Rows are points. A path goes straight from each point to the next, and from the last back to the first. The post is the endless flat space through its rows: a point in 2 columns, a line in 3, a plane in 4, and so on, so that a path can go around it. How many times does the path go around the post? Going back the other way cancels.
In the rows, 128 means zero.

Post (2 x 3):
[[ 93  96 111]
 [140 158 127]]
Path (15 x 3):
[[102 137 105]
 [ 57 109 123]
 [ 87  85 133]
 [144 127 146]
 [139 119  98]
 [111 125  72]
 [ 90 129  87]
 [112 169 144]
 [121 164 122]
 [ 74  87  91]
 [148 159  99]
 [156 143 122]
 [151 152 142]
 [152 117 101]
 [ 93  97  93]]
Times around: 1

Post (7 x 8):
[[129 143 148 115 124 100 130 131]
 [109 177  99 152  98 107 111 123]
 [114 110 131 130 119 135 106 135]
 [168 132 126 151 151 200 116  85]
 [105 143 107  95 115 158 162 121]
 [143  94 113 122  69 152  99 133]
 [175 121 154 185 133 146 181 171]]
Path (20 x 8):
[[122 125 155 112 102 153 130 166]
 [131 178 125 100 142 111 141 114]
 [136 106  95  99  98  81 140 154]
 [137  65 129  81  93 132  78  82]
 [101  84 145 104 110 129  70  99]
 [108 166 117 189 119  60 124 149]
 [ 88  92  98  85 104 110 174 143]
 [ 90 126 133 154 114 104 121 145]
 [ 92 178 140 177 124 164 155 131]
 [132 149 128 153 118 153 109 136]
 [130 173 101 131 102 126 137 132]
 [186 137 120 134 139 126 166 122]
 [125  97 115 111  77 103 171 144]
 [187 113 104  87  87 114 180 123]
 [200 123 138 167 175 173 105 118]
 [135 156 148 109 180 146  89  95]
 [130 139  69 113 108 118 108 143]
 [154  99 127 172  99 101 127 158]
 [118 112 137 130 101 130 136 103]
 [141 134 120 147  90 185  96 103]]
Times around: 2

Post (10 x 11):
[[142  98 142 131  87  97 120 144 149 104 131]
 [ 81 108 130 153 109 105 142 180  80 123 151]
 [101  96 134 126 122 162  95 116 178 159 168]
 [151 102 149 123 157 149 130 124 174 103  86]
 [150 125 111 153  97 141 135 106  67  79 104]
 [153 101  98 162 130 146 140 137 107 164 145]
 [131 131 111 139 133 123 110 187 128 162 105]
 [155 118 139 113  95 216 102 133 131 181 105]
 [120 129 153 139 115  97 124 134 119 123 144]
 [137  95 128 109 155 122 136 120 155  89 150]]
Path (27 x 11):
[[ 91 152 149 122 149 116  84 128 114 117 149]
 [207  84 109 106 116 137 123 156 159 117 131]
 [178 131  77 141 121 208 109 120  94 119 104]
 [108 105 100 150 114 139 113 106  89 114 186]
 [169  68 154 128  65  85 125 138 152  92 115]
 [ 71  85 131 146  71 105 101 142 167 154 144]
 [152 124 120 140 126 169 152 145 124 163  73]
 [151 121 156 131 105 136 125 139 167 101 101]
 [209  84 130 172  46  76 170 202 106 142 124]
 [165 137 114 140 121 132 136  93 132 126 143]
 [117 129 130 106  94 136 107 140 116 168 163]
 [132  97 109 114 118 140 103  90 127 123 134]
 [156 123 143 175  99 144 107 112 118 151  90]
 [140 112 134 122 140 170 100 113 134 122 162]
 [160 126 170 102  97 127  82 143 149 133 135]
 [125 117 120 139 138 105 128 158 118 154 214]
 [179 123  94 129 122 164 143 154 118 115 113]
 [123 107 122 123 133 164  85  87 178 105 156]
 [ 83 112 141 147 121  74 109 163 115  98 148]
 [ 95 111 136 187 120 123 102  57 126  89 115]
 [187  81  97 128 132 112 132 127 138 129 136]
 [158  87 119 136 129 143 108 159 148 117  85]
 [131 112 108 101 138  80  72 171 148 112 167]
 [157 105 147  99  62 161  94 135  98 150 113]
 [172 115 192 105  88  95 158  85 134 140 145]
 [109 114  91  90 123 138 101 127 141 145 120]
 [208  87  92  97 134 124 145 179 126 136 110]]
Times around: 0

Post (17 x 18):
[[141 133  90 140  96 138 135 137 130 156 117  78 146 124  97 105 100 166]
 [113 184  89 112 102 167 142 146 171 156 126 114 140 150 130 119 166 123]
 [148 112 159 124 144 143 166 148  85  61 100 146  80 139 109 173 184  61]
 [ 99 133 126 137 129 129 184 129 144 148 114  88 128 125  85  92 172 121]
 [139 100 106 129 155 160 140 162 125 133 120 119 120  82 121 110 128 139]
 [146 146 117 136 120 129 176 147 152 144 127 140 126 133 203 106 101 162]
 [ 90 133 110 159 120 153 147 130 120 146 116 162 150 147 106 127 117 132]
 [162 113 101 120 148 129 144 128 112 157 180  73 168 163 104 111  68 159]
 [ 81 127 119 121 111 104 112 134 138 133  99 123 148 124 110 137 106 147]
 [108 106  93 141 121 144 125 139 139 148  92  71 135 169 102  95  92 131]
 [ 97 143 125 158 121 138 133 167 149 116 105 121 154 156 124 143 126 156]
 [134 130 199  89 154 116 144  85 108 176 101 138 149 170  45 193 138 118]
 [108 172 144 168 134 160 167 109 141 125 111 110 142 150 108 152 129  97]
 [130 125 114 131 125 145  79 129 130 124 130 107 155 116 138  77 129 173]
 [119 144 134 131 144 131 147 153  82 133  91 107 128 149 171 154 126 153]
 [ 66 110 128 123  98 193 171 122 144  96 118 100 109 148 124 121 134 152]
 [167  99 106 110  93 142 100 128 123 158 102  62 191 113 113 139 168 116]]
Path (22 x 18):
[[ 56 153 141 146 129 142 165 171 154  96 132  98 123 154 131 130 116 170]
 [144 127 124 120 155 128 151 196  83 107 102  97 143 175 139 162 110 121]
 [100 134 102 116 175 150 125 120 143 128 112  77 170 145 151  92 115 154]
 [126 146 129  98 143 155 123 117  95 167 110  79 107 121  76 140 153 169]
 [ 86 116 152 134 115 173 109 101 119 160  78 118 118 162  59 118 122 168]
 [ 82 125 115 105 118 144 150 114 109 175 143 125 164 163 140 105 105 142]
 [ 81 141 119 128 127 178 159 108  76 139 104 102 157 147 128 154  60 146]
 [ 65 139 139 125  92 122 155 168  88 116  77 119 140 165 123 179 108 167]
 [146 130 186 148 115 128 196 145 119 151  94 118 133 185 120 145 128 130]
 [136  96  99 147 135 144 137 139  51 142 101  85 156 183  76 131 107 128]
 [142  89 108 138  91 159 138  96 136 127 161  98 152 158  53  88  70 191]
 [132 113 127 138 132 128 117  90 113 125 109 107 116 123 171 107 113 148]
 [194 187 121 176 112 158  96 146 107 148 142 103 132 100  52 125 165  95]
 [100  80 142 157 115 197 175 150 114 133  65 150 126 155 116 146  39 154]
 [123 105  92 163 161 199 164 123 141 160 117  91 196 174 125  56 106 149]
 [130 209  72 161 134 131 177 155 130 188  74 109 116 128  82 113 173 149]
 [141  92 143 104 120 109 128 116  90 140 122 110 129 113 134 158 144 142]
 [136 102 125 105  96 125 117 132 148 158 115  95 150 176 126  81 157 111]
 [ 99 112 151 119 115  90 170 133 115 135 117 153 168 150 126 159 137 115]
 [127 123  91 131 145 152 182 150 137 152 101 106 159 140 105  95 127 156]
 [139 153  58 119 112 109 132 139 138 152 131  90 125 139 108 107 128 151]
 [129 159 134 150 109 132 165 147 131 167  74 131 107 128  64 143 177 114]]
Times around: 4

Post (17 x 18):
[[142 127 178 132 135 109 114  71 144 202 131 122 113 105 118 114 144 162]
 [ 78 139 113 137 111 158 118 124 156  99 131  99 110 105 136 173 128 133]
 [133 149  81 148 130 101 109 119 110 167 111 146 123  98 115 116 155 127]
 [119 118 126 118  98 116 132 110 102 204 114 160 125 139 111 112 159 126]
 [119 132 144 112 114 117 104 134  97 141 139 123 155 100 142 120 148 114]
 [ 95 144 109 101 171 178  88 132 162  84 144 114 101 145 140 140  80  93]
 [180 109 182 130  66  98 142  82 132 184  96 129  65 125 175 116 104 129]
 [180 162 125 102 120 116 129  80 148 217 106 136 119 129 172 134 150 135]
 [124 126 146 162 139 124 106 134 135 148 120 137 139 141 138 108 184 132]
 [116 135 104 175 109 143 108 116 106 153 160 132 159 117 154 104 146 115]
 [104 101  94 139 111 122  85 155 127  97 119  77 146 164 110 128 109 103]
 [ 99 171 123 121 133 138  89 123 143  82 135 132 125 151 123 165  79 137]
 [ 99 147 115 122 119 150  91 164 149 121 156 100  98 147 130 137  98 133]
 [132 106  96 105 104 102 114 106  96 127 157 140 125 122 130 106 173 142]
 [120 132 135 144 116  80 151  98 122 184 161 138 120 118 137 113 167 105]
 [111 106 114 142 135 148 101 151  96 100 154  96 126 151 126 173 116 119]
 [107 120 101 129 140 169 132 180 150  65 157  99 150 137 126 140  84 125]]
Path (24 x 18):
[[109  88 153 160  96  99 107  96 108  90 193  99 110 120 113 130  63 148]
 [121 107 150 155 122 129 134 130 150 151 155 135 151 126 121 125 132 142]
 [137  89 116 145 142 135  66  77 154 135 134 121  79 156 110 133 117 112]
 [108 113 111  87 156 175 110  85  83  73 158 144 102  95 127 164 143 112]
 [138 163 104 108 112 146 156 147 124 179 126 149 101 179 162 123 128 125]
 [142 136 111 118 158 124  82  95 123 136 140 127 149 126 148 149 144 162]
 [160 186  68 132 127 120  99  96 112 119 127 172 179  74 167 164 178 148]
 [140 133 200  73  89 100 119 100 114 112 170 142  84 156 111 135  91 118]
 [ 92 117  66 101 123 123  93  84 119 158 131  83 117 146  86 123 147 143]
 [ 85 114 147 150 197 177 117  77 119 168 182 130 155 138 143 135 136 135]
 [134 119 149 188  80  98 126 101 128 209 106 126 143 156 137 146 151 148]
 [122  70 146 125 104 139  86 108 123 115 177  77 149 126 122 123 148 110]
 [158 172 115  59 119 115  73 113  66  87 197 175 106 195 116 107 102 146]
 [112 125 102 100  77  96 129 152 139 156 144 101  52  87 115 109 132 197]
 [ 95  75  84 136 121 122  90  85 126 107 161 154  97 186 142 110 134 130]
 [105 147  71  90 125  87 165 125 176 132 183 149  47 141 121 192 115  95]
 [113 121  65  63  74 101 151 110 103 127 179 142 122  88 116 108 141  92]
 [104 108 168 136 130 124 130 127 104  90  98 149  85 181 123 115 142 106]
 [150  73 112 133 129 139  93 161 119  76  57 101 147 123 189  89 147 129]
 [ 88 114 144 115 117 131 106  99 159 118 135 124 145  74 120 128 176 162]
 [ 90 145 197 180 132 119 105 130 138  84 139 143 150  87  91 162 160 135]
 [180 156 140 115 160 140 119 135 137 175 101 110 144 142 149 128 131 112]
 [157 171 109  82 137 138 113 133 137  86 169 140 129 195 147 119 114 150]
 [135 123 119 193 127 159 154 122 127 112 132 126 137 118 207 129 123 132]]
Times around: 5

Post (17 x 18):
[[166 141 106  99  54  61 123 172 145 171 129 113 139 113 147 172 113  97]
 [116 158 130 173 111 130 144 177 183 149 139  61 138 109 163 133 134 160]
 [143 138 112 117 128 137  84 161 138  98 104 144 116 117 129 126 136 106]
 [116 128 106 122 148 141 135 125 127 124 130 125  92 139 112 111 132 101]
 [ 99 101 115  75 128 109 139 158 140 114 122  99 160 107 104 185 106 117]
 [168 176  95 106 155 170 108 122 129 121 148 115 132 107 144 147 110 135]
 [174 123 108 166 144 119 136 125 156 115 144 122 169 177 125 110 213 111]
 [141  69  96 110 115 142 103 110  89 106 142 169 108 155  93 130 156 134]
 [136 130 147 111 106 101 154 114 113 142 106 117 118 121 148 100 135 136]
 [144 139 111 116 122 196 132 129 144 122 118  92 140 116 109 138 116 129]
 [114 193 113 119  76 127 179 128 157 127 132 140 152  95 124 149 122 114]
 [121 116  81 107 113 124 117 172 133 143  72 128 118 110 128 147 143 121]
 [110 108 108  91 129 137 144 106 160 126 143 121 148 156 138 119 171 135]
 [124 103 105 118 132 151 140 154 130 152 114 166 107 130 120 127 111 118]
 [147 123 117 123 161 163 102 109 111 137 133 132 111 117 124 111 156 101]
 [130 171 156 104  92 123 143 139  92 134 124 131 114 128 128 169 101 105]
 [160 166 117 116 101 136 126 128  97 151 168 126 150 135 138  96 138 144]]
Path (33 x 18):
[[168 126 176 144 105 161 143 104  76 106 120 110 181 148 141  80 161 140]
 [ 88 100 122 148 125  65 152 147 166 120 106 138 110 142 142 156 147 114]
 [126 149 104  65 135  65  97 149 123 130  64 145 114  95 135 108  99 111]
 [153 156  90 121 147 203 100 110 140 125 181 138 154  87  85 150 155 126]
 [150 116 116 126 119 157 111  99 146 131 183 109 124 108 113 115 172 126]
 [134 151 141 127 173 145 133 140 191 120 129  99 123  79 130 132  84 101]
 [141 111  96 159 112 149 169 101 195 124 156 139 141 189  96 127 123 108]
 [118 119  89 117 103 125 158 108 105 126 126 160 161  91  88 150 140 108]
 [121 131  21 163 109 169 132 149 191 112 147 102 109  95 104 138 138 138]
 [126 179 108 109 126 193 114 151 130 133 147 151 105 113 133 180 116 101]
 [104 149 135  93 136 140 123 156 126 148 146 150 108 107 154 141 117 141]
 [149 205  62  80 108 142 120 161 193 100  98  89 139 109 144 129 144 149]
 [118 134 154 113 129 161 150 157 119 106 151 105 140 148 155 176 141 167]
 [127 110 146 130 132 118 139 120 100 143  96 117  99 124 122 144 146  73]
 [ 93 177  95 161  82 131 132 147 121 160 167 146 107 101 141 142 101 132]
 [105 196  68 147  31 108 111 163 189 140 177 148 149 100 139 190 140 145]
 [116  61  71  53  78  73  82 144  75 158 116 162  78 171 115 103 160 134]
 [126 119 130 130 124 160 135 108  59 168 107 118  99 142  91 117 123 104]
 [139 131 137 129 103 164 150 149 146 144 122  81 162 198 125 175 140 100]
 [ 97 158  59  85 132 136  76 201 184 101 139 118 177  86 180 156 153 131]
 [175 195  83  92 111 165 129 101  47 146 117 113  90  83 128 181 118  90]
 [147 159  80 129 127 121 130 126 106 104 119 131 150 136 135 175 165 132]
 [139 152 136 132 114 166 146 118 109 147  88  89 142 129 144 195 102 131]
 [ 71 166 190  77 122 100 113 171  69 169 127 147 128 126 159 152  79 142]
 [153 156 143 108 114 172 134 119 136 121 108  80 161 122 128 157 130 162]
 [142 153 118 131  80 121  94 188 126 126 151 158 163 135 133 144 126 147]
 [129 152 166 115 109 124 108 139  41 142 137 123 127 129 151 114 119 138]
 [127  99 135  99 123 178 117 112  73 159 140 118  83 122 132 140  97 122]
 [118 156 174 166 114 167 148 152 129 163 118  74 163  74 128 145 124 114]
 [141 115 158 105 172 139 110 135 125 140 107 145  92 180 159 123 121 116]
 [128 149  67 120 162 132 116 154 105 125 175  79 143 138  88 148 141 129]
 [202 170  89 122  94 222  99 117 205  94 156 116 117 142 143 159 130 165]
 [150 120  61 119 121 166 126 172 239 108 139  97 157 119 128 138 128 114]]
Times around: 1

Post (17 x 18):
[[111 128 163 124 125 114 124  91  95 107  99  78 127 113 119 106 124 132]
 [159 103 167 141 106 137 144 153 113 176 105 131 128 110 183 124 135 117]
 [104 167 139 136 164  83 131 130 137 141 118 124 172 118 112 159 173 150]
 [122  91 129 124 127 140 136 110 171  96 116  92 154 145 155 141 116 175]
 [127 112 138 131 172 118 173 122 141 145 135 163 125 141 160 147 179 109]
 [135 118 139 134  98  92 135 109 161 159 170 136 128  99 168 137  79 106]
 [135 163 142  83 127 123 111 135 140 177 132 133 133 177 150 203  70 138]
 [131  92  95 115 152  73 115  96 160 153 129 116 145 154 136 149 132 106]
 [172 135 114 102 131 166 132 131 166 160 100 145 106 102 140 156 120 132]
 [ 86 164 141 107 135 133 169 117 143 156 129 102 126  97 147 174 143 119]
 [155 175 119 150 124 125  96 121 140 152 120 114 151  98 182 117 144  95]
 [ 78 145 107 140 160 122 126  92 160 153 106 102 114 125 135 151 110  94]
 [122  70 131  99 146 143 128  97  88 154 116 103 136 167 164 119  75 152]
 [ 95 141 114  95 120 120 143 146 163 142 155 126  89 116 131 101 132 117]
 [124 125 147 107 166 162 137 127  93 113 130  98 145 137  48 105 142 104]
 [136 130 144  71 156  92 152 175 117 103 104 145 147  98 115  99 150 114]
 [140 118 141 121 159 116 152 152  91 131 137  93  95 144 126 144  85 141]]
Path (24 x 18):
[[167 115 138 110 109  92  75  86 134 181  96  83 106 126 127 183 128 118]
 [137 142 115 113 166 139 162 120 114 129  72 104  97 123 166 207  90 107]
 [142  81 134 124 113 159 132  76 128 111  91 100 130  99 110  70 112 124]
 [153 138 114 141 137 106 135 167  69 155 136  66 180 112 127  66 138 102]
 [165 171 129 160 156 119 129 144 163 124 184 115 119  87  85  86 167 109]
 [123  73 128 142 171 154 135 130 132 180 172 142  98 169 155 103 128 136]
 [145 130 143 128 177  79 128 137  85 119 151 128 126 134 114 170 157 120]
 [ 82 156 123  77 128 130 153 151  84 157 125 152 158 125 131 112 153 101]
 [128 141 139 108 102  99 126 113 152 161  98 101 166 121 138 124 104 140]
 [144 169 154 163 203 125  96 118 168 108  87 134 151 134 119 136  86 134]
 [ 85 181 187 108 166  92 122 152 102 136  79 120  99 189  80 187 166 135]
 [131 202 115 125  93 121  96 128 174 166 170 129  90  93  83 154 122 120]
 [110 185 107  84 125 100 138 186 142 126 223 139 104 174 134 116 128 114]
 [100 146 137  97 138 167 127  49 141 133  66 116 125 121 149 140  95 132]
 [150 133 127 101 179 163 136 156 117 125 151 112 137 121 150  69 150 128]
 [106 167 136 101 110 123  98 131 185  85 117 120 119  85  63 154 123 130]
 [159  80 101  87 122 120 148  98  96 160 130 138 149 124 167 150 115 156]
 [ 63  81 101 116 183 125 174  89 115 155  83  86 116 165 144 138 125 138]
 [112 152 162 111 111 168 138 133 137 155 127  99 133 122 175 132 134 132]
 [143 155 155 166 109 108  93  75 131 138 180  86 158 132 120 180 106 221]
 [108 141 119 118 126 132 140  95 160 127  90 124 169 114 133 218 103  88]
 [ 86 203 129 173 113  81 147 132 163 120 129 101 132 119 192 133 163 127]
 [ 80 178 135  81 154 139 118 125 128  84 114  85 125 201 125 124 123 165]
 [118 181 149 100 129 113  95  85 149 134  84  92 128  99 109 144  97 133]]
Times around: 5
